Each row is a point. Two turns around zero, p and q, are shown by what they do to some points. Write where each new point lands after one turn and then the other. Backwards means that the second turn is done in reverse. Each puzzle has new turns, and all numbers are rounded.

Turn p:
-18,-20 => 8,-26
5,15 => -10,12
21,-29 => 36,3
32,17 => 2,36
-41,17 => -36,-27
Turn q:
33,26 => -24,-35
17,-17 => -21,11
-31,-16 => 25,24
-16,32 => 25,-26
-3,-25 => -5,25
Where do these land?
p, then q: 0,-37 => -36,9
p, then q: -9,-4 => -2,10
p, then q: -34,10 => 18,31
q, then p: 15,41 => 36,-24
p, then q: 28,-11 => -17,-25

Turn p:
47,-6,-16 => -19,-12,45
-8,-3,20 => -6,-8,-20
-14,13,-1 => 4,16,-10
-48,-13,-11 => 44,4,-25
23,10,8 => -24,1,10
Turn q:
41,-3,5 => 6,19,37
31,-24,41 => -3,-20,53
-8,-5,-6 => 6,-4,-8
-16,0,-18 => 9,1,-22
-29,10,-23 => 2,2,-38
-18,22,2 => -21,2,-19
Where do these land?
p, then q: -18,-13,10 => 22,11,2
q, then p: 10,-13,15 => -9,-17,-12
p, then q backwards: -29,45,-2 => 10,34,-40
p, then q backwards: 44,12,1 => 18,18,38
p, then q backwards: 3,-18,11 => -16,-10,10
p, then q backwards: -9,-12,-35 => 22,-28,-13

Turn p:
21,-31,40 => -11,34,42
-7,5,-38 => -12,-28,-24
-6,21,-30 => 6,-29,-22
17,5,10 => 8,-2,19
-24,0,18 => 9,26,-13
Turn q:
-14,26,-2 => -24,-14,-11
5,17,4 => -17,5,-2
10,28,35 => -38,12,23
-19,-37,-19 => 41,-20,-4
17,-34,-18 => 39,16,-6
Where do these land?
p, then q: 9,-36,-12 => -5,-38,9
p, then q: 12,-6,17 => -16,2,14
q, then p: 17,-11,4 => 18,-6,9
q, then p: -40,4,16 => -29,32,4
q, then p: 2,48,-25 => -14,-15,-50

Turn p:
-26,9,-34,9 => 11,39,5,18
19,29,4,27 => -8,-3,43,-8
18,24,-18,-10 => 10,15,14,-28
1,-42,9,-13 => 13,-26,-33,11
2,-38,37,-13 => -10,-42,-33,8
-14,18,2,0 => -16,16,4,0
Turn q:
12,-1,-17,16 => 15,-2,4,21
16,14,-1,21 => 19,0,22,7
-20,-24,27,-17 => -23,-21,-18,-27
1,-29,-18,33 => 7,-32,-2,34
20,-7,1,-25 => 16,10,-24,-13
-29,46,8,-29 => -34,44,16,-23
Where do these land?
q, then p: -9,-9,16,-25 => 8,22,-21,-7
p, then q backwards: -12,36,-16,48 => -14,53,-15,28
p, then q: -5,-12,4,-11 => 1,3,-6,16
p, then q backwards: 23,11,2,-28 => 7,-3,32,-18
q, then p: 1,3,5,46 => -11,-42,-2,16
q, then p: 2,-29,-9,-30 => 32,28,1,2

Turn p:
4,3,3,10,4,-27 => 2,-15,11,14,12,12
-13,-12,0,-8,-2,9 => 2,14,-5,-9,-10,8
9,-12,19,12,8,12 => -3,-14,-19,-18,7,5
-1,9,-45,10,9,7 => -15,30,12,9,25,-20
5,5,6,-43,-7,10 => -9,0,8,-7,-42,-11
-6,5,14,6,1,3 => 13,-7,-3,-8,1,0
2,1,3,14,-14,-14 => 9,-8,-7,19,7,5
Turn q:
-13,14,-5,5,-21,-1 => 20,-12,-13,1,9,-6
-19,25,2,5,2,5 => 10,-3,-29,2,0,10
-16,-16,-2,-8,-1,-19 => 5,-18,18,7,1,15
8,-27,-16,-13,19,2 => -29,-4,23,-11,3,8
21,-12,16,-4,-17,22 => 8,30,14,-10,11,-16
4,17,12,-5,-10,10 => 16,13,-11,-9,-4,-5
9,-17,2,8,9,3 => -15,9,12,8,3,-2
4,16,-10,11,19,-21 => -14,-16,-14,11,-23,-2
Where do these land?
p, then q: -15,2,12,-1,-4,-3 => -1,10,5,-9,-2,-14
q, then p backwards: -5,5,-11,-15,48,-7 => 18,-40,10,-25,7,-6
p, then q backwards: 3,6,10,7,-7,-22 => -18,-5,0,6,-6,-17
p, then q backwards: 4,-12,0,9,-3,23 => 3,18,-6,3,4,19
q, then p: -4,21,-6,2,1,-5 => -12,14,-4,13,0,1
q, then p: -11,10,-12,-5,-11,-22 => -20,1,-18,5,-3,15
q, then p: 13,-25,1,10,-3,12 => 19,-15,17,-10,8,5
q, then p: 14,-6,5,-8,-22,24 => -5,-21,28,-2,-9,-6

Turn p:
-6,22,27,3,-10,-33,14,25 => 11,24,23,-25,1,-31,15,-16
-4,17,-13,-7,-32,48,-22,21 => -40,26,-24,-6,-33,7,-26,11
-15,-18,-16,22,8,27,-8,-26 => -13,-7,-20,18,22,24,-2,29
14,9,-3,13,-1,-27,8,-34 => 22,-22,-20,-8,13,-12,26,-1
45,10,27,7,27,9,-5,37 => -21,-21,48,-23,-34,5,16,0
-10,-28,24,-18,-21,-10,29,-17 => -2,-9,2,21,31,-36,-15,-22
11,-33,-21,17,20,-4,-24,16 => 17,-18,19,-5,-3,26,-21,32
-1,30,-27,-25,12,-18,3,-17 => 29,5,-25,3,-14,16,17,-28
29,16,5,10,15,-5,46,-1 => -11,-25,9,-28,14,5,25,-33
-35,-13,-8,1,-22,8,-7,-23 => 0,18,-29,22,22,-7,-14,15
-26,-13,5,-23,5,4,-34,18 => 9,27,16,30,-19,3,-21,14
Turn q:
-23,-36,7,-2,-12,-4,0,32 => 17,10,-27,-29,8,21,14,21
35,20,-28,-18,-4,-1,-2,-34 => -19,-7,35,35,-11,17,-15,-21
27,17,-25,7,0,-14,42,12 => 12,-8,38,33,16,0,18,21
21,0,9,23,-41,9,-15,6 => -31,-5,-20,13,22,8,-20,24
1,19,21,-14,18,-23,4,-33 => -21,0,30,-12,-27,-23,5,-14
-18,-38,24,-1,22,24,-21,32 => 28,28,-33,-41,18,-1,-13,-6
-15,8,-9,-22,11,21,20,-9 => 15,19,-1,19,-16,-4,17,-20
-34,35,7,-11,-7,20,-3,26 => 22,9,-32,17,-31,-23,-4,17
19,-33,-21,-4,25,-15,-26,-11 => 8,-13,22,-26,13,29,-19,-28
-13,7,15,41,-11,-17,0,-20 => -29,-32,-11,-9,8,-23,14,4
Where do these land?
q, then p: -7,-7,-21,-10,28,34,-18,-21 => 3,-29,-39,15,-1,0,22,14
p, then q backwards: 32,23,-20,11,-42,-19,26,-22 => -49,-18,19,35,17,4,-27,-4
p, then q: 5,-4,-14,-13,2,-18,-10,36 => -28,16,-2,3,-10,4,-30,8
p, then q: -2,-18,8,16,12,-29,-13,-9 => 7,13,21,-13,25,-4,-9,18
q, then p backwards: 2,20,27,-3,17,34,-27,-20 => -7,1,6,-35,-45,6,13,12
q, then p backwards: -22,25,0,6,-12,-14,40,-21 => 15,22,42,-1,14,5,-15,-24
q, then p: 24,6,31,5,1,2,26,21 => 13,22,31,-17,-11,0,23,-11
p, then q: -24,-16,-38,26,-10,13,-17,6 => 39,4,-13,16,-2,1,-39,0
q, then p: -6,-29,27,-38,5,-3,-7,30 => -14,15,-13,-6,-49,1,2,-31

Turn p:
14,0,14,-2,17,3,-2,-38,3 => 3,-14,13,-3,6,22,27,9,21
-29,22,16,-18,3,28,-2,7,4 => 0,19,11,15,-19,-23,-7,24,23
10,-36,34,20,-7,44,-23,-8,-38 => 48,26,-28,-30,-10,7,37,29,-3
32,1,26,-16,12,9,-1,13,34 => -12,-35,19,-11,-23,-14,16,23,-11
-17,15,-48,1,-11,9,-14,4,26 => -7,11,26,-14,16,-5,-51,-4,4
-15,19,-19,0,18,-11,17,5,-1 => -1,-4,8,30,1,4,-22,-14,5
16,-9,8,26,-28,-14,27,-16,-32 => 5,-9,-53,-8,8,16,13,-22,10
19,-8,25,-43,-10,-9,16,17,-34 => 5,-11,-21,16,3,-46,41,-12,-5
13,19,-23,8,-1,-21,-17,21,7 => -7,-4,17,-10,-10,-2,-19,-33,-17
-35,-7,-7,24,-10,-25,-4,-26,0 => -22,31,-11,5,18,35,-8,-8,7
-8,-16,-26,-3,18,-14,3,20,32 => -15,-10,20,12,13,4,-26,8,-34
Turn q:
27,-8,13,-14,2,16,-38,-3,29 => -6,-7,13,37,7,-34,-26,14,3
-16,13,-6,-29,11,8,1,-29,22 => 23,24,7,2,20,-25,4,-3,-25
-24,-12,-13,29,-18,-13,8,22,4 => -34,6,5,-21,-21,18,17,10,-4
5,0,11,16,16,18,-9,-19,-15 => 15,-17,1,8,21,2,13,14,16
-11,-16,13,3,-35,-39,-4,-2,-12 => -33,13,-5,0,-15,-3,21,-32,22
-21,9,11,13,19,-27,4,26,-36 => -2,-3,-6,10,-7,55,19,-18,1
-15,-8,15,-3,25,11,37,14,-25 => 18,17,-27,-10,12,42,-3,9,8
6,14,8,30,-42,-32,12,18,13 => -37,-2,31,-28,-23,9,-7,-24,17
8,14,-24,-18,-8,34,1,1,-2 => 32,-4,-3,-8,-21,-19,-10,17,-10
42,-6,-27,-27,28,24,-14,-31,23 => 23,-27,-15,12,27,-49,-27,13,-27
Where do these land?
q, then p backwards: 21,-18,-2,-21,13,-17,-15,-37,2 => 4,-8,-17,-31,-17,-17,27,11,-22
q, then p: -21,33,-10,28,-8,18,-21,9,24 => -7,3,-36,7,-33,-22,28,11,-6
p, then q: -18,31,-3,-29,-8,2,24,25,-1 => -43,-8,23,2,4,-1,24,-18,-6
p, then q: -36,5,-32,-20,13,-13,-26,33,-16 => 13,-27,35,15,18,17,23,-33,22
p, then q: 16,-30,4,19,12,12,44,-22,5 => -11,-18,-34,-3,-9,4,-16,46,-14
q, then p backwards: -1,4,-9,-14,-16,9,-23,31,12 => -16,17,15,5,16,5,-1,32,13
q, then p backwards: 3,-21,8,-8,-22,-10,-7,-30,-16 => 2,14,13,-24,-25,-6,9,-8,-25
q, then p: 14,-5,43,18,18,29,36,-11,-7 => 6,-23,53,-3,-19,-8,-7,27,-20
q, then p: 31,-6,-7,17,12,-2,16,-12,-25 => 8,-10,17,-2,34,0,1,20,-22
q, then p backwards: -8,9,9,9,-14,-29,-27,13,23 => -11,21,3,-15,16,-33,-15,8,19
